Each point is reached from the start by the listed moves, each made 0, 1 or 2 times, or once backwards (-1), plus a little noise. Is the number of moves made odd or even? Then give how often each move was made.

Moves:
(1): [ 0.70 -0.10 -0.05 -0.11]
(2): [ 0.03  0.74  0.11 -0.04]
(3): [ 0.02 -0.05  0.51  0.11]
Start: [-0.11 -0.22  0.07  0.24]
Points:
[-0.10 -0.26  0.59  0.39] -> odd (0, 0, 1)
[-0.10 -0.22  0.07  0.25] -> even (0, 0, 0)
[-0.78  0.62  0.22  0.32] -> even (-1, 1, 0)

Moves:
(1): [ 0.68 -0.20  0.23  0.00 -0.26 -0.03 -0.02  0.04  0.15 -0.34 -0.08]
(2): [ 0.05  0.29 -0.09  0.09  0.01 -0.06 -0.21  0.02 -0.13 -0.12  0.00]
(3): [-0.21 -0.05  0.60  0.15 -0.06  0.05  0.07  0.09 -0.07 -0.22  0.04]
(4): [ 0.00 -0.17 -0.06  0.40  0.14  0.36 -0.09 -0.02  0.28 -0.10  0.07]
(5): [ 0.24 -0.06  0.03 -0.05  0.45  0.00 -0.08 -0.05  0.08  0.02 -0.01]
(6): [ 0.12  0.11  0.02 -0.27  0.14  0.45 -0.09 -0.08 -0.10  0.26  0.06]
(7): [ 0.09  0.32 -0.08  0.09  0.00  0.07  0.35 -0.04  0.18 -0.16 -0.18]
(8): [ 0.04 -0.02 -0.07 -0.06  0.10  0.03  0.06  0.58 -0.03 -0.02  0.07]
(9): [-0.04  0.25  0.00 -0.14 -0.08 -0.17 -0.04  0.08  0.39  0.02  0.04]
(10): [ 0.02  0.16 -0.05  0.25 -0.12 -0.11  0.00  0.03  0.02  0.71 -0.09]
(11): [ 0.06 -0.11 -0.05  0.22 -0.14  0.07  0.23 -0.08 -0.20  0.09  0.65]
Start: [ 0.18 -0.01  0.16 -0.29  0.34  0.04  0.18 -0.17 -0.10 -0.32  0.44]
Points:
[ 0.64  0.67  1.07 -0.67 -0.41 -0.73 -0.02 -0.31  0.40 -0.81  0.31] -> odd (1, 1, 1, -1, 0, 0, 0, -1, 2, 0, 0)
[ 0.66  0.34 -0.62 -0.23  1.32 -0.69 -0.86  1.23  1.19  0.26  0.10] -> odd (0, 1, -1, 1, 2, -1, -1, 2, 2, 1, -1)
[ 0.34  0.42 -0.47  0.17  0.04 -0.26 -0.03 -0.78  0.07  1.32  0.24] -> even (0, 0, -1, 0, 0, 0, 0, -1, 0, 2, 0)
